Every row gives one point. The points of each table are mixes of a few directions, plus a little noise. Count the directions of each table, and those that both share. Where both have some left over, give the other angles between the two spaces (their principal angles), to ten degrees, smallest first.
In the rows, 100 means zero.

First (6 x 2):
123,128
120,124
84,81
99,99
55,46
119,124
Second:
139,147
110,113
85,82
64,56
115,119
87,84
Directions: first 1, second 1, shared 1

First:
143,75,66,111,100,115
143,75,67,111,100,115
22,145,160,81,99,74
121,88,84,105,100,107
90,106,108,97,100,96
158,67,55,114,101,120
67,119,126,92,100,88
55,126,134,89,101,85
Second (7 x 6):
58,143,162,122,102,74
86,114,98,96,92,91
130,100,72,122,88,100
95,108,48,83,71,92
117,95,170,140,136,107
114,65,90,75,114,123
100,77,61,60,96,114
Directions: first 1, second 3, shared 1

First, 9 rows:
80,90,88,127,93,91,76,117,76
86,142,143,64,124,96,129,142,110
54,135,115,102,123,96,98,155,82
112,93,53,107,105,131,100,45,117
133,42,101,125,52,73,75,82,86
120,134,136,46,123,110,145,95,136
132,88,131,76,84,83,114,94,115
64,113,50,131,121,127,82,93,86
118,64,84,122,73,92,80,77,91
Second, 8 rows:
74,109,85,107,114,93,54,113,118
117,116,119,81,62,72,117,48,94
82,107,137,85,64,90,138,58,82
85,103,81,119,121,108,112,141,81
83,58,50,125,139,98,91,161,136
124,129,115,92,100,115,70,86,85
141,111,119,83,62,81,148,53,78
91,67,96,107,137,142,70,139,124
Directions: first 3, second 5, shared 1; angles 70, 80

First (10 x 12):
109,46,91,121,113,109,139,125,59,121,51,94
84,96,86,134,137,141,83,112,74,104,55,135
83,138,93,127,108,72,79,90,96,78,93,98
86,69,128,119,100,73,89,90,96,96,116,88
90,115,94,130,100,69,126,85,70,56,107,97
113,73,104,41,95,108,119,91,120,93,99,101
105,24,145,44,90,113,99,86,130,110,135,100
115,149,92,81,78,116,73,112,137,134,127,94
111,142,65,137,95,118,136,118,63,96,93,108
103,149,102,64,82,80,57,92,154,112,124,85
Second, 8 rows:
81,94,109,40,107,5,116,44,119,11,82,75
106,101,98,113,97,121,96,113,97,121,103,105
105,102,97,120,97,131,95,119,93,129,106,108
83,94,108,47,107,16,114,49,116,23,82,79
103,101,100,110,99,115,98,110,97,115,105,104
105,101,98,114,99,121,96,112,95,122,103,106
108,103,96,124,96,138,93,123,92,136,107,110
110,103,94,131,96,152,92,131,90,148,109,113
Directions: first 6, second 1, shared 1

First, 11 rows:
89,107,117,142,87,92,135,131,106,86,111,72,72,89,156,119,65,131,106,148
70,77,81,84,107,132,40,19,73,112,82,102,158,117,22,81,116,43,93,66
117,110,74,65,118,96,114,101,103,90,101,116,104,118,103,101,111,100,99,76
102,89,80,56,115,114,57,55,91,114,88,125,136,116,32,78,134,62,93,46
109,110,95,100,103,91,126,123,107,90,105,97,86,103,131,110,90,118,100,109
113,105,138,127,83,81,118,150,115,109,112,99,61,70,136,103,96,134,104,127
98,84,106,80,102,114,44,63,88,124,87,122,129,97,28,76,133,63,96,61
112,109,76,76,114,96,119,103,104,85,103,105,102,118,112,106,101,105,99,89
116,112,139,140,79,73,142,174,123,102,117,92,44,69,170,113,80,151,107,147
96,109,118,139,85,88,140,140,110,88,112,77,67,87,161,119,68,134,106,146
75,85,83,91,104,123,66,42,80,102,89,95,142,118,52,92,103,61,96,85
Second, 11 rows:
95,73,129,94,72,102,94,60,140,143,47,117,100,105,129,109,121,160,145,58
166,93,136,129,160,98,104,163,31,52,113,140,49,67,55,52,100,28,77,148
85,123,50,75,105,115,84,70,85,75,133,79,131,122,74,102,94,64,73,100
81,90,101,96,80,100,104,75,128,123,76,96,112,111,126,117,103,137,122,78
65,87,90,86,87,97,101,80,129,136,73,95,132,116,104,121,106,123,120,62
162,116,136,142,117,97,115,156,58,44,137,105,29,63,118,73,84,80,78,175
126,122,116,107,95,89,87,144,87,90,145,102,72,67,85,83,107,84,70,128
79,100,68,97,111,110,118,75,93,82,93,83,123,129,113,116,78,94,102,103
66,76,102,106,116,83,124,132,108,135,74,108,122,102,91,119,93,94,112,80
87,115,56,69,92,120,74,45,99,87,116,85,134,126,80,100,106,86,85,84
86,100,117,99,65,91,97,99,139,133,94,95,97,91,128,113,111,148,116,84
Directions: first 3, second 5, shared 2; angles 90

First, 9 rows:
80,80,93,104,90,93,142,58,94,51,102,84,75,85,136,85,161,27,68,116,65,145,94,80,139,110,145,80,108,94,55,129
86,107,105,126,94,126,109,109,77,113,79,85,134,116,57,111,65,170,116,92,100,71,103,92,89,94,88,122,97,77,114,99
79,41,111,97,124,67,66,91,69,90,126,96,120,123,123,116,92,115,79,112,99,117,96,64,89,105,114,90,115,98,75,144
90,127,95,122,91,121,126,88,85,120,97,74,122,110,67,96,95,114,116,96,75,85,96,94,91,97,91,118,123,81,111,91
125,47,118,55,160,46,5,126,117,111,156,134,83,144,155,119,75,93,69,110,145,114,82,99,70,101,98,81,93,127,94,127
98,104,95,111,93,93,104,100,96,116,117,91,106,87,72,86,105,105,138,99,82,110,114,114,99,104,102,85,120,109,108,93
128,147,90,76,76,106,100,121,126,122,66,133,95,56,111,106,91,84,110,82,133,63,114,118,84,95,50,118,86,123,132,48
90,98,100,116,67,113,117,121,88,89,52,113,119,55,66,105,83,159,130,90,114,83,135,107,113,101,93,99,74,105,110,88
126,150,93,93,107,136,134,87,148,88,104,91,46,126,113,76,133,31,75,103,89,111,65,132,126,95,119,106,80,85,100,81
Second, 9 rows:
120,145,86,91,90,119,101,138,109,106,86,91,82,75,91,78,92,115,116,89,85,82,100,138,86,89,51,99,72,70,106,46
64,181,124,94,100,126,72,147,90,129,115,80,97,145,129,106,90,79,100,115,91,106,62,119,59,74,55,110,77,55,93,59
134,53,111,81,105,79,121,99,123,110,59,115,93,44,134,94,97,110,95,108,113,85,129,104,110,119,86,104,62,115,87,109
143,45,90,92,104,76,119,86,116,94,71,112,95,37,102,87,101,125,104,90,105,83,136,99,119,120,100,96,92,123,99,109
87,124,54,102,69,143,127,78,113,93,127,117,105,176,11,99,97,71,108,96,95,92,81,129,100,96,103,115,112,101,125,109
66,106,94,122,85,122,109,76,94,57,113,110,98,142,67,112,119,79,89,98,109,127,87,89,131,94,161,91,117,114,105,127
139,30,112,84,120,56,105,87,109,122,76,106,107,39,138,97,93,122,98,104,108,83,133,82,99,125,88,102,94,124,89,119
91,83,85,118,120,76,70,69,66,112,156,83,132,134,68,109,93,112,107,86,83,104,92,64,81,99,117,96,185,111,118,121
55,131,147,116,107,104,74,119,79,77,97,86,91,107,159,118,116,86,80,113,110,139,81,75,112,83,138,85,90,89,77,99
Directions: first 6, second 5, shared 1; angles 30, 50, 50, 90

First:
112,83,49,93,84,117,65,84,86,100,59,70,131,47,77,105,141,124,132,126,116,103,109,89,128,105,91,96,113,81,99,155
83,129,181,111,126,73,156,128,124,99,164,150,52,184,139,93,38,59,50,62,76,97,85,117,54,92,113,102,81,130,103,14
101,100,98,101,100,100,97,102,100,100,98,100,101,99,99,101,101,102,102,100,101,101,100,100,101,101,100,100,99,102,99,101
102,96,93,98,99,103,95,98,97,101,94,96,105,93,99,100,107,104,104,104,102,100,100,98,103,100,99,101,102,100,99,108
79,131,189,109,130,71,163,132,125,99,172,154,46,192,142,91,31,55,45,57,74,95,85,120,49,92,114,103,78,135,102,5
108,86,58,94,88,114,71,86,88,101,66,74,126,56,81,103,132,121,125,120,111,102,109,90,121,103,92,98,112,84,99,143
103,97,88,97,96,104,91,97,97,99,90,91,108,87,94,101,110,108,109,107,104,101,102,99,108,101,99,99,104,93,101,115
112,81,44,92,83,119,62,82,83,101,56,67,134,42,73,105,142,129,134,128,116,104,110,89,132,105,90,99,112,78,99,159
Second:
117,74,27,91,75,126,49,75,80,103,41,56,144,23,64,108,155,136,145,134,122,103,114,84,140,107,89,97,118,71,97,178
103,95,90,99,98,105,93,97,97,98,92,95,108,91,95,100,109,105,107,105,102,100,101,97,107,101,98,99,101,97,99,110
99,102,104,100,102,99,105,102,102,99,104,102,97,106,101,100,95,96,98,98,99,100,99,102,97,99,102,100,99,101,100,93
94,106,120,104,105,94,113,105,106,100,115,111,89,119,107,97,83,91,89,90,96,100,97,103,89,98,103,102,97,107,101,80
82,128,182,111,125,72,158,129,121,99,166,149,49,184,138,91,40,60,48,61,77,96,84,118,55,92,113,103,81,131,102,16
86,119,154,106,118,83,137,119,114,99,143,133,68,157,124,94,60,74,68,73,84,98,90,112,70,95,109,103,87,120,102,44
92,112,140,105,111,86,128,112,112,101,133,125,76,141,118,97,70,82,75,81,87,99,93,107,78,96,108,101,91,117,100,55
107,89,67,96,90,110,78,88,92,101,75,81,119,65,85,103,125,117,119,115,110,102,106,92,116,103,94,98,109,87,99,134
120,70,18,92,72,129,38,72,75,101,32,49,154,11,59,107,165,142,152,142,125,105,113,82,147,110,89,98,120,68,98,188
Directions: first 1, second 1, shared 1
